Each row of a before or after table is a point. One or more steps were done to the points. Then noise was added and the rows were shuffled. The steps act on columns, c1 being the first. What was done? A step turns or swaps two columns, mirrors them in a line or flattens them onto one, adds a multiple of one to another, or multiplies or shifts one. Angles are multiples of 10 degrees, from the lower column toward the higher: turns from -170 to 170, lines from 10 to 170 but not 90. Use the fewest steps. Two steps may share a column if one is a turn and the other turns, adds or multiplies; they go together, in the order done. Otherwise the lowest column goes first.

Before (11 x 2)
[[  6 -20]
 [-23  -9]
 [-58  62]
 [ 18 -61]
 [-22   2]
 [  3 -25]
 [-11  31]
 [-11  12]
 [ 28 -95]
 [  1 -45]
 [ -6  60]]
After (11 x 2)
[[-14   3]
 [-20   8]
 [ 35 -14]
 [ 10  -3]
 [ 56 -20]
 [ 16  -5]
 [-72  25]
 [-19   7]
 [-26   8]
 [-21   7]
 [ 11  -5]]
Steps: flatten c1 and c2 onto the line at 160 degrees

Before (8 x 3)
[[-28  18 -33]
 [ 67 -20 -32]
 [-24  52 -30]
 [-15  31  50]
 [  2 -20 -47]
 [-14  25  16]
 [-25 -31 -42]
 [  4  -4 -43]]
After (8 x 3)
[[ -5  -2 -41]
 [ -5 -19 -48]
 [ 14  34  52]
 [ 29  19 -34]
 [-68 -20 -33]
 [ 17  27  18]
 [ 23 -29 -43]
 [ 23  53 -30]]
Steps: multiply c1 by -1

Before (13 x 4)
[[-35   1 -17   3]
 [-16  21   7  30]
 [-31 -17   3  13]
 [ 16  -4  16  16]
 [ 46 -11  13   2]
 [ 49 -27 -15 -39]
 [-16  20   1  10]
 [-37   6   7 -44]
 [-36  27 -32  28]
 [-18 -30   1  18]
 [ 42   0 -45  40]
 [ 30 -24 -11 -31]
 [-14 -23  24  39]]
After (13 x 4)
[[ 34   3  31   3]
 [ 20  38  47   7]
 [ 58 -15  18 -37]
 [ 40   3 -11  45]
 [ 31  32   1  14]
 [-93  21  17  37]
 [ -9   4 -24  16]
 [-52  -8 -34   4]
 [ 21  20   8  -1]
 [ 46  -3  11  19]
 [ 24 -16   8  30]
 [-77 -41 -10 -17]
 [-50 -36  -6 -15]]
Steps: turn c1 and c3 by -150 degrees; multiply c1 by 1.6; turn c2 and c4 by -30 degrees

Before (14 x 6)
[[  2 -24  -3 -16  22  12]
 [ 28 -17  37  16   8  50]
 [ 17  25  74  -2  10  17]
 [  0 -22 -32 -28   9  14]
 [ 11 -12 -15 -22 -36  30]
 [  3 -13 -15 -19  42 -26]
 [ 31  36   2  25 -14  33]
 [ 25 -18 -16 -14   0 -17]
 [  1  37  49  43 -10  21]
 [  7 -18  -5 -34  12  -7]
 [ 32 -12 -40 -48  14  10]
 [  3  47 -16  30 -16  73]
 [ 14  56  12  10 -19  56]
 [ -7 -37 -25 -46  -5  26]]
After (14 x 6)
[[ 16  21 -52   9  -5  21]
 [  1 -10  39  25  16  18]
 [  2  -7  23  45 -13 -33]
 [ 31 -59  66  42  28  12]
 [  0  12  23  27  -1  16]
 [ -9  12  37  26  40  34]
 [ 24 -30  49   8  11 -22]
 [  0  12 -61 -36 -28  28]
 [ 30 -58   1 -27  -9  42]
 [  6  -2  22  31  19 -10]
 [  3 -46 -24 -32 -13  95]
 [ 10 -16  30 -15  40  40]
 [ 28   5  16  -2 -17  65]
 [ 14 -43 -38 -22   3  73]]
Steps: add -1.5 times c1 to c3; turn c2 and c3 by -130 degrees; turn c4 and c5 by -130 degrees; multiply c6 by 1.3

Before (13 x 8)
[[-18  11   8  -2 -13 -11  21  -4]
 [ -5   9   0  -4   5 -28  -6   0]
 [ -3 -21  25   5  13  15  18  -4]
 [-14  21 -13   3 -29   5  -6  24]
 [-15  -5 -14 -21  23   9   2  -6]
 [-30   6  14 -18   1   2   5   1]
 [ 19  14  -8   1 -14  11   6  35]
 [ 14  -3   8   7  10 -26  11  19]
 [-26   2 -24  20  32   5   8  18]
 [-10  -4 -14  16 -11 -25   8 -19]
 [ -7 -27 -21 -14   0   3  17  -8]
 [  5  -4  -6  -6  27  10  32 -20]
 [-23  -3   9  16  16  15  -1   7]]
After (13 x 8)
[[  9   1  12  -5 -14 -20  34 -26]
 [-15  14   0  -8  20   4  62 -13]
 [  1 -34 -14   8   6  10  52   3]
 [  7   7  -5  -2   5   1 -16 -29]
 [ 24 -11 -23   2  14   3   3   9]
 [  2   4 -10 -21  30   0  15   4]
 [-25  18 -10  13  16 -23 -15   8]
 [ 10 -13  25 -21  -1   4  56  16]
 [ 32   4   2  33  25 -15  22   5]
 [-17  14  -9   8 -17 -35  16  11]
 [ 17   0  18   3  23  -9  -5  16]
 [ -8   1   5  20   9  20  25 -25]
 [ 28  -8  -7   3  -3  19  95  12]]
Steps: turn c1 and c5 by -90 degrees; turn c3 and c4 by -60 degrees; turn c2 and c3 by -20 degrees; turn c6 and c8 by 90 degrees; multiply c7 by 3

Before (13 x 11)
[[ 18 -28 -56 -10  -3 -13   4 -46 -31  33   9]
 [-62 -34 -28  35  -8 -23  26 -24 -21  37  70]
 [ 34 -49  15 -41   5 -33  25 -39 -22  25  25]
 [  4 -38  -4 -52  51  15  19 -22  18  10  -2]
 [ -1  19  41  28 -38  19 -57  44 -20 -25 -26]
 [  3 -43   6 -56 -35 -12 -37  14  18  -9 -34]
 [ 21  10  10 -21 -24  -1  -5  -1  42 -22   6]
 [-46  51   7  -3 -49   6  11  18 -62  17  12]
 [-11   2  13  14 -34 -26 -10  26 -13 -66 -55]
 [ 21  -9 -25 -42  39 -56  31 -20  -3  88   9]
 [ -5 -41 -45  20  -3 -41   1  32 -59 -11  38]
 [-14  18  24  32 -78  38  21  55 -21   9 -28]
 [ 14  -5 -11 -46  -2   1   4  18  15 -18  11]]
After (13 x 11)
[[ 14 -31 -58 -13 -39   3 -12 -19 -40 -23   9]
 [ 14  20  25  32  10   1  22  97 -15 -19 -29]
 [ 20 -38  -6 -51   7  -1   2 -57  -5  22  -1]
 [  0 -43 -44  24  27   3   4  17   1 -59  34]
 [-49  17  41  32  20  -1 -29  53  21 -18 -27]
 [ -8 -33 -31  34 -24  -4  63  -7 -41 -13  70]
 [-28 -39   5 -54  -5   2 -19  37   5  12 -40]
 [-15   0  14  11   2  -3   8  41  67 -26 -57]
 [ 38  -6 -24 -41   4   2   0 -41 -86  12  10]
 [ 44 -46  16 -42 -30  -2 -15 -21 -30 -18  21]
 [-13  51   9  -6  -9   4  49  53 -25 -57  11]
 [  8  -3 -11 -45  14   1  -9  10  23  13   8]
 [  4   7  11 -20 -16   3 -21  18  26  35   6]]
Steps: turn c1 and c7 by -60 degrees; turn c5 and c8 by -60 degrees; multiply c6 by 0; turn c9 and c10 by 80 degrees

Before (11 x 12)
[[-16  12  28  -6  42 -42 -37 -46  26  -6 -25 -56]
 [ 31 -46 -10  29  30 -46  48  -9 -32 -17  -5   7]
 [ 16 -18 -41  -8 -15 -21   2 -38  34  47 -17  21]
 [ 14 -29 -21 -54  -9  34  19 -11 -73  24   0 -21]
 [ 23  -9   0  53 -28  12  19 -41  -7  11 -29 -67]
 [ 43  32  46  20  12 -30  26 -66 -77  56 -16 -53]
 [ 39  29 -19  29  65  14  -9  21   4   0   6  32]
 [-60 -51  -4  -4 -40 -46 -58 -29 -38  43  16  38]
 [-18  29  24  -7 -39 -33 -39  11 -53 -21   9 -29]
 [-38  22 -24 -11 -24  19   4 -21 -64 -42  34 -13]
 [-52 -30  31 -35 -33   6  36 -13 -58 -12  38   5]]
After (11 x 12)
[[ 14 -16  -3  -8 -27  29 -16  33  33  43  19  18]
 [-60 -51  35  -6 -31  66 -44 -15 -40  49  43  -8]
 [-18  14  72  -8  14  61 -42  13  24 -24 -59  14]
 [-41  24  18  -7  12 -16 -16  21 -64 -27  -7 -38]
 [-52 -30  74 -32  -3  -8  16  35 -58   7  11 -37]
 [ 14 -29  22 -55 -11 -33  -1  20 -72  24 -20  -5]
 [-16  29  66  -8   2  35 -13 -30 -53   1 -26 -14]
 [ 40  30  20  27  19 -16   1 -18   3 -27  32  -2]
 [ 38  30  85  20 -22  34 -11  69 -78  39 -54   9]
 [ 23 -10  44  48 -10  -7 -17  44  -7  20 -67  16]
 [ 33 -43  29  32  14  31  46  38 -32 -25   9   3]]
Steps: shift c3 by 40; flatten c5 and c10 onto the line at 120 degrees; turn c7 and c8 by 140 degrees; turn c6 and c7 by -160 degrees; turn c11 and c12 by -80 degrees

Before (14 x 14)
[[  8 -18  26  51  29   5 -10  19 -81  30  -4  16  27   7]
 [-22 -68  16 -50  13  -5  -2 -24  28 -33 -44  15  -4 -79]
 [ 30   0  10  26  23  -1  -5 -55 -34  39  -3  10  61  22]
 [-10 -78  -2 -59  -6  23 -27 -30  -2 -37 -41 -59  10 -21]
 [ 34  42  39  27 -11  17   0 -12 -76  31 -57   7  -8  25]
 [ 57  33  10  11 -33  42  36  28 -65  35 -72   5  66  11]
 [ 44 -18 -32  39 -15   9 -18  -5 -29  48  -8  34   6   6]
 [-35 -36  39   4  17 -85 -19  33  46   6  41  41 -11  51]
 [-70   1   5  -8 -35 -45 -54  -5  13   3  29  -2  31   4]
 [ -7 -19 -13 -27  20  42  -5 -17  28 -24  28 -28   0 -37]
 [  7 -15   4 -21 -27 -70  -9  -2  14  47  40 -32  19 -37]
 [ -2  10  16 -26  20 -60 -69  31  10  42  19  22  22  11]
 [ -3 -26  46  17 -11  19 -43   7  34 -50 -54 -39  15 -29]
 [ 32 -14  -4 -42 -27 -23 -15  -8  -3 -68  -7 -17  25 -45]]
After (14 x 14)
[[-31 -27  44   7  14  -4  -1 -54 -23  17 -14 -46  -1 -78]
 [ 49  -3  -1 -24 -14   5 -18  28  29 -47 -32  -9  -4   7]
 [ 43   3  46  37  25 -61 -70  -2  -6   6 -19  17 -21  18]
 [ 36  15  73 -21 -10  18   0  15  78 -33  -6 -58  21  25]
 [ 30 -10  53  -7  28   7  -9  55  82  -6 -12  -7  -9   2]
 [ 32  10  40  23 -32  42  37  19  73 -58  -5 -71 -55   7]
 [-35 -31  28   8  -9  16 -31 -65   5   8  61 -45 -13 -19]
 [  5 -16  71  31  18 -83 -23  22 -46  28 -42  42   0  42]
 [  6  -2  35  -1 -31 -48 -52 -12  -9  72  -2  31 -33   3]
 [-69  -3  28  14 -28 -20 -16 -41   2 -27  17  -9 -24 -47]
 [ 44  -7  33   6 -25 -66  -9 -17 -10  -4  38  40 -24 -41]
 [ 42   2  35 -61  23   0  -6  -6  44 -35 -11  -1 -50  19]
 [-23  -7  18  -2  21  42  -3 -36 -29   9  29  27  -5 -33]
 [-48 -14  75  -1  -9  21 -42  22 -36   2  40 -55 -17 -29]]
Steps: turn c1 and c10 by -90 degrees; multiply c2 by 0.4; shift c3 by 30; mirror c4 and c8 in the line at 60 degrees; turn c9 and c13 by -170 degrees; turn c11 and c12 by 90 degrees
